Every row gives one point. Each copy is the shape, with its points in the same order, turned, moved and blurred by noise. Say if it was mirrored as well.

Shape (8 x 3):
[[  0  37 -21]
 [ 76  19  59]
 [-15  35  -1]
 [-15  46 -21]
 [ -9  26 -19]
 [ 20  13  -7]
 [-15  21  -4]
 [ -4  18   4]]
Copy 1:
[[ 23 -37 -27]
 [-83 -23 -47]
 [ 19 -12 -26]
 [ 35 -26 -36]
 [ 19 -21 -17]
 [ -6 -32 -17]
 [ 19   0 -16]
 [  5  -5 -16]]
Copy 1 is: mirrored
Copy 2 (8 x 3):
[[ 28 -17  10]
 [ -3 -51 -95]
 [  1 -22   9]
 [ 21 -23  23]
 [ 12  -7  12]
 [ 17  -4 -25]
 [ -2  -8   6]
 [ -3 -13  -4]]
Copy 2 is: only turned

Shape, 9 rows:
[[  3  48   9   9]
 [-11 -18 -43 -15]
 [ 39  19  38  -4]
 [ 33 -19  11 -18]
 [ 28  -1 -15 -31]
 [ 10  12  15 -19]
 [ -1  55  17 -30]
 [ 36  31 -50  11]
 [-14  41 -26  21]]
Copy 1:
[[  6  23 -14 -42]
 [-38  31   4  33]
 [ 51   9  -4 -16]
 [ 31  13   7  29]
 [ 16  41  -4  26]
 [ 17  15 -18   4]
 [ 16  31 -50 -26]
 [ -7  69  29 -17]
 [-32  32  -2 -39]]
Copy 1 is: only turned
Copy 2, 9 rows:
[[-58   5   9  -4]
 [ 16 -28  27  29]
 [-26  50   1 -15]
 [ 14  33   9   2]
 [  1  21  31  31]
 [-19  24  21  -9]
 [-58  15  41  -8]
 [-37  -2   2  60]
 [-51 -30   8  17]]
Copy 2 is: mirrored

Shape:
[[-11 -13 -16  52  15   8]
 [-10  29  62 -35 -34  36]
 [-19  14 -19 -19 -37   0]
 [ 40 -27 -49   6 -39 -18]
 [  4 -31  -9  -1 -21 -32]
 [-30   6  -9  18  -9  47]
 [-14  -4   5 -13 -18  23]
 [ 45  71 -19   0 -38 -10]
 [ 28 -27 -35 -17  -5 -16]
 [-27  -8 -15  24  22  17]
 [-40 -17  23  -4 -20 -44]
 [-16  25  21   8 -22 -54]]
Copy 1 (12 x 6):
[[ 11  18  13 -35  22  23]
 [-18 -13 -69  41 -49  38]
 [ 13 -21 -16  19  -6 -13]
 [-13 -11   5  25  67 -34]
 [-34 -30  11  -3  27  -8]
 [ 35  -6 -19  -5  -2  37]
 [  0 -17 -15  18  -9  22]
 [ -9  56 -38  49   6 -38]
 [-27  -6  30  27  36 -11]
 [ 14   2  19 -20   1  26]
 [-41 -38  -7 -32 -22 -14]
 [-36   6 -17 -20 -25 -35]]
Copy 1 is: only turned
Copy 2 (12 x 6):
[[ 23  -6 -15  29  13  20]
 [-55   7 -36 -26 -56 -41]
 [-29  21   5 -36   3   9]
 [ 38  28  40 -32  31 -12]
 [ 29  41  11 -19  -9   4]
 [-38 -12 -10  20   7  -1]
 [-21  11   4  -4 -21 -10]
 [  0 -23 -24 -89  27 -18]
 [ 33  11  43 -28  -9   1]
 [ -1  -8  -4  26  -4  28]
 [  7  63 -24 -14 -34  27]
 [ 19  38 -46 -46 -15  21]]
Copy 2 is: only turned
Copy 3:
[[ -9  35 -33  19  33 -10]
 [-51  13  27 -53 -41 -52]
 [ 11  18  -4 -56   5  -9]
 [ 25  31  27 -18  22  51]
 [  6  -1  18 -18  38  10]
 [-30  41 -35 -31   2 -19]
 [-29  16  -5 -36   1  -8]
 [ 48  49  27 -24 -51  -8]
 [  7   1   8 -12  12  43]
 [-12  14 -45   2  19 -12]
 [  4 -23  14 -35  45 -39]
 [ 41  -7  23 -20  13 -51]]
Copy 3 is: mirrored

Shape:
[[-53 -24  12  17  26 -12  26  34]
 [-12 -52 -13 -14 -37   1   1 -32]
 [ 36 -39 -17 -18  18  15   4  21]
 [ 32   8  49 -16  13   5  -5  17]
 [ 34   8   9  -9  33 -52 -27  -1]
 [ 16  20 -24 -18   3 -47  -3  -9]
 [-34  -2   8  34 -18 -21  21   4]
 [-31 -33 -16  -3 -37 -52  12  23]
 [ 30 -12 -20  16  15  11 -28   7]
 [-42  16  55  56 -12  -2 -41   4]
 [ 33 -16  38   6 -16  28  23 -51]
 [ -4 -30 -36 -29   8  21 -22  26]]
Copy 1, 12 rows:
[[ 16 -18  -9 -15  20 -57  41 -35]
 [  2  -7 -82 -15   8  -7 -10  25]
 [-25 -12 -19   2 -22   1  48  36]
 [  8 -16  25  18 -30 -14  -5  33]
 [ -8  19  33 -24   8 -21   0  59]
 [-32  -8   2 -51  15 -18 -18  39]
 [-13 -13 -27 -16  22 -52 -18 -15]
 [-20 -40 -54 -20  53 -46   9  19]
 [-37  21  -5   1   2  13  19  13]
 [ 15  16  10  42  43 -26 -38 -43]
 [ 15  18 -45   9 -62 -10 -33  15]
 [-25 -18 -28 -13  13  26  46  16]]
Copy 1 is: only turned
Copy 2, 12 rows:
[[-10 -10  48   2 -55   1  48 -31]
 [  2  47   2   9  24  13  34   6]
 [-16 -15  33 -45  31   6  20  -1]
 [-20 -16  -2 -56 -32 -21  -4  13]
 [-53 -12   3 -22   3 -74  17   7]
 [-48   6   6  13  12 -47  -8 -17]
 [-11  15  -2  15 -38  -9  34 -44]
 [-59  25   5  36 -14  15  44 -25]
 [ -1 -34  -2 -23  28 -23  26 -10]
 [ 20 -20 -49   8 -68 -34  50 -10]
 [ 27  48 -22 -57   1 -18   8 -11]
 [ -9 -28  35   6  26  14  19  15]]
Copy 2 is: mirrored
